Each row of a before or after table is a point. One or more steps were done to the points. Then noise was added and the rows were shuffled. The steps act on columns, c1 being the first. Write out the steps. A step turns or swaps two columns, mirrors them in a line or flattens them onto one, adds a multiple of one to another, or multiplies or shifts one. Angles are multiples of 10 degrees, from the lower column toward the higher: turns from -170 to 170, lines from 10 to 170 but not 90. Use the fewest steps. Two steps may share a column if one is a turn and the other turns, adds or multiplies; they go together, in the order done. Otherwise the lowest column goes first.

Before:
[[ -65  -29]
 [  12  -41]
 [  24  -25]
 [ -54  -50]
 [   1    2]
 [ -49  -11]
 [ -32   -1]
 [  14  -51]
 [ -64   10]
 [   6 -111]
 [  70  -50]
 [ -50  -24]
 [ -39   40]
 [   8   -5]]
After (14 x 2):
[[-56   5]
 [ 43 -30]
 [-21 -50]
 [ 34 -22]
 [-11 -76]
 [-55 -34]
 [ 76 -80]
 [-34 -66]
 [ 12   3]
 [-32 -42]
 [ 88   7]
 [-23 -23]
 [  3   0]
 [ 35  -5]]
Steps: turn c1 and c2 by 40 degrees

Before:
[[ 16 -43  -5  39 -49 -15]
 [-47 -42 -14   4  10  43]
 [  4 -73 -69 -50 -72  17]
 [-56  28  39 -25 -68  -6]
 [-11 -31  28   1 -26 -71]
 [ 25  -6  19  29 -37   0]
 [-33  64  47  18  63 -44]
 [-28   8  68 -55 -22  -9]]
After, 8 rows:
[[  50   20  -10  -54    5   -6]
 [  41  -13   65   32  -67  -25]
 [  31   25   46  -18    9  -68]
 [  43   -7   30  -24   12    7]
 [ -30   39  -20  -26  -48   28]
 [  67   88 -106    6  -28   20]
 [  11   20  106   51  -29  -22]
 [ -62  -65   76   16    5  -53]]
Steps: turn c1 and c6 by 20 degrees; turn c1 and c5 by 70 degrees; turn c2 and c4 by 150 degrees; multiply c3 by 1.6

Before:
[[  -3    1   35  -30   19  -29  -31  -77   13  -14   -7]
 [ -15    1   27   11   21   41  -48  -10  -16  -12   11]
 [   0   21  -23   -4   22   -9  -27   24   28  -27   23]
 [ -15   -2 -121  -20   19   20    0    8   76  -15    4]
 [  -3  110   14  -25   -5   -5  -45   17  -21   38  -32]
 [   4    3   34  -17  -21   20  -55   19   31  -22  -65]
 [   7   -6   12  119   -3   16  -45   17   16   -4    4]
 [ -80   34   31   -2   13   30    4   24  -19   24   13]
 [   1   -6  -25    3    5    4   -7    9  -11  -24   -6]]
After (9 x 11):
[[ -47  -10   25    9   24    3  -12   42  -18  -30    1]
 [  -7   10  -30    5    3  -11   -4    0  -15  -59    2]
 [ -25  -35  -24   -4   27  -24  -16  -14   27  -67    2]
 [ -33    1   13  124   -6  -21  -25   12   12   -6    6]
 [ -29    6   34  -30   22   82  -12  -13   14  -36   -3]
 [ -33  -36   32   -2   13  -26   74   30  -27   63  -10]
 [  -8    0 -122  -21   23  -16   20   16   73  -34    6]
 [ -47   40   34  -15  -18  -31  -27   16   31  -55  -55]
 [ -43  -70   13  -29   -3  -14  -16   -6  -25   99  -93]]
Steps: turn c1 and c7 by -60 degrees; mirror c2 and c11 in the line at 110 degrees; turn c6 and c8 by 100 degrees; multiply c10 by 2.5
